Every row gives one point. Any point is a mix of the corners, with weights that add up to 1. It lies inside the corners' shape when no weight is negative. Is each point inside? If not, which corners have a negative weight?
In the rows, 128 means zero.

Corners:
(1): [110  86 142]
(2): [119 218 202]
(3): [158  94  76]
(4): [138 123 171]
Points:
[144  91 112] -> outside (2)
[119 123 151] -> inside
[136 191 166] -> outside (1)
[113  93 143] -> inside
[150 107 102] -> inside
[110 134 173] -> outside (3)

Corners:
(1): [ 80 135 148 190 181  61  55 110 102]
(2): [182 122 162 152  84 187 173 143  84]
(3): [175 155 122 149  35 104 176 120  84]
(4): [118  87 164 120 163  70  58 190 178]
(5): [141 108  73 132 109 143  51  87 174]
(6): [208 139 108 157  75 109  85 169  66]
(7): [122 184  92 222 107 174  90 152  73]
(8): [155 115 114 106 161 122 178 104 148]
(9): [112 163 135 102 185 143 148  95 152]
(10): [189 173 171 207 131 125 166 134 124]
Points:
[125 136 126 145 146 120 101 111 132] -> inside
[175 141 137 149 128 177 160 128 113] -> outside (1, 3, 4)
[167 128 122 132 113 138 142 132 127] -> outside (1)
[113 145 116 142 139  85  94 137 107] -> outside (2, 5, 10)
[146 157 126 165 143 114 124 111 120] -> outside (2, 4)
[150 123 123 161 129 126  86 146 126] -> outside (3, 9)

Corners:
(1): [187 159 150  64 182 174  96 213  80  92 166 187  51 109 105 104  93  69]
(2): [116  51  90  63 163 101 110  57 101 181 169 103  62 130 110 201  82 124]
(3): [151 161 123 114 142 147 120  75 153  90  96 113 188 179 136 162 113 110]
(4): [173 115 100 170 106  88 198  55  94  71  80  79 120 195 104 110  81 140]
(5): [152 126 180 116 128 162 125  90  87 155  98 104 104 134 103 128  69 111]
(6): [119  78  78 121 174 130  77 152 127 176 126 100 141 162 170 200  69 102]
(7): [101 157 149  45 177 177 116 174 112 157  76 226  63  82  99  76 151 130]
(8): [186  81  79 165  58 154 138 133 167 162 128 183 109 202  71 168 187  84]
(9): [122  92  98 104 137 106 113 124 156 140 131  69 118 182 190 111 139 113]
(10): [142 165 124 142  95 148 104 185 101  91 104 102 111 134 188 139 143 163]
(11): [160 153 166 145 176 162 180 178 100 168 141 159 126 157  90 105 188 150]
(12): [114 166 147 151  88  99  69 180 140 165 111  92 182 149 111  90 142 191]
(13): [ 99 150  77 175 141 159 157 126 103 148 127 185  97 120 194 202  77 101]
(14): [110  89 178 190 133 148 185  69  69  62 152 124 189 177 205 184  54  72]
(15): [147 114 180 162 147  78 192 139 132  47 144  77 159  95 165 114  92 132]
(16): [202  80 122 120  91 131 134 138 170  62 167 104 166  92 158  86 179 176]
(17): [128 104 190 115 151 104  82  70 162 155 128 155 102 129 121 160 141 176]
(18): [175 172 143 115 133  79 193 176 134  73 114 122 202 157 192 103 144 137]
(19): [153 161 121 149  69 156 139 104 181  80  84  93 176 189 102 130  71 208]
Points:
[138 115 133 135 137 129 138 124 112 113 128 121 138 151 149 145 100 119] -> inside
[135 154 120 137 127 150 161 163  81 146 117 156  83 161 127 117 123 121] -> outside (3, 6, 15, 16, 17)
[146 117 125 125 123 125 129 103 145 109 119 117 148 157 134 143 100 126] -> outside (10, 11)
[135 105 122 121 142 114 144 118 118 121 126  96 135 144 158 125  76 118] -> outside (3, 8, 10, 11, 17)
[151 137 141 127 132 131 137 147 124 114 125 128 135 141 140 124 131 141] -> inside
[148  66  97 153 120 151 108  77 135 137 156 132 100 188 140 205 113 101] -> outside (5, 7, 12, 15, 18)
[154 133 132 124 120 138 121 139 134 120 107 121 142 167 128 116 136 137] -> outside (2, 13, 15)
[142 117 128 148 117 132 115 113 130 123 130 100 143 157 137 150 109 135] -> outside (7, 18)

Corners:
(1): [ 90 161  59 161 152 152 138 120 106 161 170 105  92 145  60  91 102  59
  79 152]
(2): [129 102 131  75 152 125  66 149 161  65  80 107  71 164 148 177  48 140
 150 132]
(3): [177 128 124  53 131 167 108  71 141  71 111 156  81 166 168  98 104 196
  51 149]
(4): [172  96  81 169 105  74  78  96 168 142 168 167 167 128  77 123 115  76
 193 100]
(5): [123 111 117 118 119 164  89 121 182  88 143 177 103  91 100 128 115  65
  79 131]
(6): [124 125 118 156  58 121 128 163  89  93  97 131 170 155 162 174 162 141
  91 152]
(7): [101 203 117 181 134 164 111 181 101 123 173 104 156 184  90 126 199 105
 202 135]
(8): [ 97 112 144 180 114 145  94  84  95 155  90 114 166  80  69 174 153 125
 127 101]
(9): [164 134  87 191  87 130 147 108 175 169  86 170 159 185  96  70 105 173
 165  82]
(10): [107 110  79 202 119  68 143 128 140  67 110 202 147 164 163 109 134  56
 156 105]
(11): [200 106 119 113 106 105 132 156  95 158  50 141  99 201 122  59  85  66
 160  87]
(12): [104 115  64 119 116 154  83 124 107 107  57 191 165 106 185 125 146  74
 119 138]
(13): [109 185 123 156 114  86 147  98 172  84 131 152 176 127  86 151 100  64
  55 194]
(14): [197 188  35 146 168 173 114 143 145  80 166 167  30 181 188 108 170 149
 124  91]
(15): [200  86 105 170 142 145 187 143 114 164 142 173  79 152 173 112  80 142
 144 122]
(16): [116 139  73 115  56 199 193  97 182  44 170 158 188  90 107 186 112  99
  90  81]
(17): [160 120  60 118 156 173 160 179 148 148 133 140 123 158 116 103 165  66
 123  76]
(18): [137 176  39 125 135 126 155 133 172  55 156 134  60  90 142 141 147  52
 154 148]
(19): [161 114 171 186  68  81 117 128 111 118  31  90 205 151 141  87 100 103
 161  96]
(20): [104 151 122 142  84  95 158 153  94  86  71 134 167 110 124 111 104 139
  96  92]
(21): [ 98 189 159  59  57 155  96  87 140 144  92 125 113 157 169 112 111 205
  49 112]
Points:
[148 136  93 140 118 130 136 142 151 110 116 158 129 145 140 118 118 101
 146 106] -> outside (1, 3, 6, 8)
[146 136  84 161 122 132 128 119 140 115 141 156 142 139 111 120 138  81
 131 130] -> outside (2, 20, 21)
[145 136  97 135 114 137 133 119 134 114 115 150 125 143 130 110 123 115
 116 119] -> outside (2)
[132 142  90 130 124 142 122 127 138 108 128 149 113 143 128 124 126 109
 117 123] -> outside (19)
[134 133  99 139 119 127 126 116 138  95 116 151 122 139 135 124 125 109
 121 123] -> inside
[135 147  92 151  99 153 137 134 129 148 126 152 150 142 107 116 138 120
 111 101] -> outside (2, 3, 10, 18, 19)
[139 134  98 161 113 122 136 139 135 121 119 143 134 151 117 117 126  96
 140 107] -> outside (3, 12)

Corners:
(1): [132 165 122 168  94  72 131 148 201  44 242  96 170 126 143  66 146 153
  45 175]
(2): [153 175 198 130 173  99  84 128 173 105 174  98 162  53 155 112 118 117
 123 159]
(3): [108 113 122 135 137 154 182 181 138 149 114 108  87 136 103  65 146 145
  12 135]
(4): [187  40 123 111 121 206 159 161  78 119 108 109 105 152 150 100  99 150
 122 144]
(5): [ 74 143 128  75  81 139 134 162 159 180  94 161 208  94  80 151 132 147
 116 131]
(6): [ 85 104 176 101 125 169 196 121 119 138 101 135  83 221 126 151 126 164
  88 170]
(7): [141 145 134  84  71 126 175 111  61 162  93 101  91 169 107 124  67 138
  97  63]
(8): [191  93 134 114 140 137 132 115 126 156 116 196 117 154  59  83 109 131
 143 158]
(9): [189 122 171 159 129 117 208 118 182 115 161  50 123 110  88  77 129 149
  82 138]
(10): [213 166 158 191 135  41 130 141 199  69 157  77 158 131 116 145 167 103
  96 139]
(11): [127 102 117 110 206 159 200  91 152  89 119 171 108 183 108  68  89 119
 136 102]
(12): [122 107 128  42 109 144 168 106 127  96  47 128  66 154 124 105 142 144
 113 185]
(13): [ 59 129 175 167  66  73 127 189 102 163 151 108 169  59  75 163 137  99
  97 111]
(14): [153 166 109 102 134 183 107 133 119 123 112 112  79 141  84 102 146 173
 176 113]
(15): [185 123 121 135 158 186 248 143 117 111  97 136  43 121 123 131  92 184
 109 163]
(16): [175 150 159 112 130 210 168 120 143  71 112  87  69 124  91 152 127 124
  10 151]
(17): [139 198 114  80 104 180 157 175  85 155  88 130 147 169  54 104 126 106
 134 148]
(18): [151 128 115  96  94 200 182 136 166 154  93 135  82 168 117 124 147  81
 158 130]
(19): [128 187 123 173  58 125 114 138  47 200 147 104 242  73  73 149 146 127
 108 139]
(20): [141 131  89 161 148 148 133 145 180  91 114  83 122 138  97  85  73  99
 105 140]
(21): [160 140 200 218 126  57  78 141 212  34 142 152 183 123 152  12 125 137
 171 146]
Points:
[132 140 134 122 115 151 157 137 141 128 120 120 118 134 101 111 123 127
 109 139] -> outside (4, 10)
[158 136 147 112 126 165 195 133 112 135 111  91  90 135 102 130 132 132
 100 132] -> outside (1, 5, 8, 20, 21)
[137 114 141 109 134 161 172 140 117 123  94 113  77 147 123  88  98 135
 129 125] -> outside (1, 5, 8, 10, 16, 19)
[145 133 143 150 122 127 149 141 146 121 141 115 134 124 106 103 123 135
 100 134] -> outside (12, 17)
[143 126 153 141 116 109 148 149 155 102 133 105 128 124 113 103 121 135
  82 149] -> outside (11, 14, 18, 19)
[103 148 153 123  82  95 150 145 123 175 151 115 139  95  98 152 153 141
  92 140] -> outside (4, 11, 16, 17, 20, 21)
[143 148 147 126 126 130 147 129 143 117 126 121 131 129 105 113 124 132
 119 141] -> outside (3, 4)
[150 137 141 122 116 143 150 132 134 115 119 116 123 132 108 120 123 130
 110 144] -> outside (3)
[129 158 179 140 106  93 125 134 136 105 152 106 185 110 123 113 131 127
 108 143] -> outside (3, 8, 14, 15, 18, 20)

Corners:
(1): [125 177 146 127  85  99 135  64 144 109 144 123 138  42 100 144 171 116
 142  83]
(2): [118 169  82 219 132 110  92  72 144 126 113 109 104 108 179 188  81 132
 112 120]
(3): [ 94  57 109 110  79 105 157 113 102 169 129 213 100 136 211  71  82 157
  53 173]
(4): [114 122 157 141 176 125  81  85 161 151 110 126 134  99  99 190  94 114
  92 135]
(5): [202 142 146 126 135 118  41 161 151 200 143 164  73 184 161 109  50 140
  84 145]
(6): [159  60  48 124 101  83 155 128 175 156 153 175 118 196 202  46  98 170
 113 123]
(7): [120 108  95  39 102 101 185 125 155 155 125 192  73 205 191  89 177  96
 105 134]
(8): [172 143 118  99 104 145 147 123  67  97 126 157 134 151  93  64  94  61
  90 151]
(9): [114  79  82  70 111 131 175 141 120 156 155 163 171 173 188  71 143 157
  68 191]
(10): [173  98 115 131 117 105  98 124 111 184  44 138 115  82 146 137 123 158
 129  97]
(11): [142 147 124 106  95 132 179  72  93 107 177  64 111 161  71 125 175 101
 161 171]
(12): [ 73 153 161 103  85 151 215  86  85  82 166  87 133  87 121  72 149  93
 184 121]
(13): [180  91  88  93 143 102 133 138 162 179 107 124  96 133 128 116  94 172
  59 104]
(14): [147 124  61 138 147 132  38  44 144 175  57 144  79 120 159 155  81 117
 102  77]
(15): [ 97 191 154 102  93 131 133  99 123 111  57 166 113  94  78 102 141 129
 163  64]
(16): [175  87 146 147 164 113  88 119  94 240  60 155 101 115 128  60 115 152
  50 147]
(17): [ 74 189 159 145  80 131 129 119  77 154 133 132 124  90  92 119 114  83
 132  47]
(18): [ 80 145 144 153 108 103  45  62 157 147  76  73  93 105 158 163 116 103
 104  92]
(19): [156 130 185  61 111  80 197  86 126 132 162 134 137 177 152 104 157 158
 105  80]
(20): [135 143 183  57  71 178 221 108 130  85 176 104 124 166  82 100 217  83
 140 124]
(21): [ 92 140 154 114 133 126 127  99 112  62 144 145  92 110 126 141 151 110
 120 114]
Points:
[130 133 133 119 113 123 121 107 121 160 102 139 115 115 138 115 113 123
 101 109] -> outside (6, 11, 21)
[133 125 127 110 117 122 137 109 125 147 125 140 108 144 136 102 117 125
  99 122] -> outside (1, 10)
[135 117 116 149 131 118  95 104 119 164 107 131 113 110 140 122  97 130
  92 136] -> outside (7, 15, 19, 20)
[125 119 117 107 112 121 149 103 120 140 119 138 113 141 141 104 133 121
 110 119] -> outside (1, 5)
[129 121 134 106  98 118 138 110 109 142 134 144 110 139 149  96 133 121
 111 122] -> outside (2, 4, 13, 15)
[145 127 120 108 114 122 133 110 119 138 123 136 116 138 129 104 116 117
  99 127] -> inside

Corners:
(1): [152 156  60 112 187 108 148 147  79 179 173  74 112 123 118 105 164 126
 186 180]
(2): [ 54 119 149 173 109 131 171 136 172 153 130 121 124 120 127 108 112 165
  80  95]
(3): [173 153 164 158 118 118 111 107 141 120  66 145 191  72 192  98 168 246
  70  78]
(4): [130 144 146 114  94 143 113  87  83 146 143  89 144 148 102 175 150 153
  71  65]
(5): [101 112 100 166 159 139 102 175 134 134 169  92 110 113 150  18 111 150
 177  68]
(6): [118 183 127  56  62 136  87 110  73  51 160 180 182 118 198 180  80 165
  33  95]
(7): [196 114  46  96 120 172 145 118 127 132 147  69  78 124 135 100  28 113
 212 165]
(8): [ 91 131 178 109  80 113 121 105 106 106  97 116 105  58 165 153 139 143
  67  71]
(9): [109 125 149 166 107 115  88 136 146 173 159 152 138 125 155 124 201 138
  92  98]
(10): [ 63 145 167 137 156 150 134 129 187  84 208 151 118 144 142  70 191 141
 128  91]
(11): [150  75  73 147 207 136 144 213 107 151 167  89  91 179  94 125 130 123
 217 204]
(12): [174 112 118 103 165 147 168 153 100 160 214 110 122  96 122 126 108 119
 187 142]
(13): [141 113  76 154 157 159 129 156 144 110 142  66 106 109  84 111  73  80
 166 149]
(14): [101 154 153 112 110 190  78 121 111 159 113 148 167 125 134 176 142 154
 107 112]
(15): [171 203 175  93  44 100 109  89  58 132 110 146 139 134 122  86  78 153
  97 105]
(16): [159  96  71 112 196  99 123 118 141 157 147  41 106 138 108 170  63 133
 181 173]
(17): [ 70 119 192 149 132 167 129 162 153 128  96 115 169 122 196 161 167 113
  62 117]
(18): [160 133  79 126 145 173  91 161 132 179 188  46  30 157  68 113  49 105
 156 152]
(19): [141  82  76  70 175 150 132 159 134 207 162  89  76 145  70 113  84  97
 141 138]
(20): [ 78 132 169 163 154 154 134  62 106 145 122 189 144  59 216  58 176 178
  45  59]
(21): [105 164 154 167 131 107 139 131 173 172 116 181 106 144 145 121 147 190
  80  14]
Points:
[122 139 131 142 137 137 122 127 128 136 137 127 128 108 156 105 130 155
 117 108] -> outside (4, 19)
[109 134 145 125 122 130 125 124 127 129 136 122 114 108 143 123 134 145
 105  94] -> inside
[137 139 117 121 126 130 120 135 130 151 134 115 121 120 132 126 105 145
 117 110] -> outside (4, 10, 11, 20)
[115 130 122 126 145 144 132 135 129 144 149 119 111 121 135 112 114 133
 128 113] -> outside (3, 4, 9)
[122 130 131 124 134 142 125 135 120 149 140 106 127 128 134 131 132 133
 112 116] -> inside
[131 133 119 120 125 136 119 129 120 137 144 107 113 117 137 125 111 138
 123 117] -> inside
[ 94 127 147 148 117 132 135 133 136 107 147 127 133 115 160 110 123 137
 107  91] -> outside (1, 3, 14, 18, 19)

Corners:
(1): [ 47 125  93 151 142 111 112 107  42 174 116 106  51 125 121 134 155  89
 114 155]
(2): [194 151 150 133 140 134  84  68 114 106 120 191 171 125 121 126  95 134
 103  75]
(3): [106  40  82 162 131 188 128 156  79  54 111 208 156  84 110 125 117  73
 122 191]
(4): [161 176 188 186 138 104  53  89 147 108 129 116 129 114 185 173 134 209
  64 129]
(5): [137 168 192 117 114  78 150 151 132 155 124 120 160 112 128 112 108 191
  59  45]
(6): [118  69 121 137 126 145 172 208 121 151  84 145 135 102  72 124  85 172
 152 130]
(7): [100 176 166 136 149  99 133 190 152 112  90 127  64 162 159 130  82 192
 194 140]
(8): [ 64 106  71 136  55  85 180  73 168 136 169  99 100 179 139  80 159 153
 112 164]
(9): [180 121 134 123 107 179  68 167 110 166 142  68 161 143  57  97 150  67
 108 145]
(10): [159  96 179 171 159 198 141  67 165  99 226 172 138 135 135 166 128  82
 155  61]
(11): [ 45 142 140 111 106 116 117 113 132 122 133 148 123  97 129 138 145 168
 123 144]
(12): [165  14 143 132 136 160 137 125 243  57 219 177 174 218 118 151  61  90
 182  29]
(13): [129  92 184 177 128 206  60 105 110 106 154 201  95  87 141 117 158 140
 152 177]
(14): [151  65 125  99 119 111 161  54 132 119 135 103 155 184 122  76 121  98
 101 116]
(15): [171 107 176 110 100  99 105 172  89 167 132 116 105  74  88 138 137 164
 135 183]
(16): [125 128  74 125 142 135 110 106 138 103 123  91 180 158 137  84 172 110
 124 100]
(17): [ 91 112  75  90 138 179 148 161 105  99 128 139  94 125  99 137 104 126
 115  95]
(18): [156 186 133 137 189 158 142  84 173 148 188 116  76  70  83  72 106  65
 162  62]
(19): [155 109 120  85  62 120 117 169 134 127  44 139 112 129  81 136 129 147
 104 123]
(20): [130 190 174 106 182 137 121 137 136 186 162 165  71 153 123 179 109 121
 100  77]
(21): [ 22 162 136 164  82 170 143 121 180 175 185 162 145  78 216 118  92 180
 166  27]
Points:
[116 136 133 136 122 138 127 119 143 131 141 143 122 122 133 118 114 139
 133 101] -> inside
[127 103 122 133 126 154 117 138 122 119 136 138 135 127 108 122 123 109
 124 127] -> inside
[128 124 143 126 132 133 130 120 137 129 139 138 119 139 125 125 117 130
 126 109] -> inside
[135 122 132 127 112 130 121 127 149 123 135 115 142 131 124 107 131 149
 135 112] -> outside (1, 3, 20)
[103 135 128 130 125 143 138 120 127 140 136 138 109 112 114 109 122 124
 128 115] -> outside (4, 12, 15, 16)
[119 132 136 124 123 117 138 141 149 134 132 116 120 143 125 124 118 149
 131 103] -> outside (2, 3, 13)
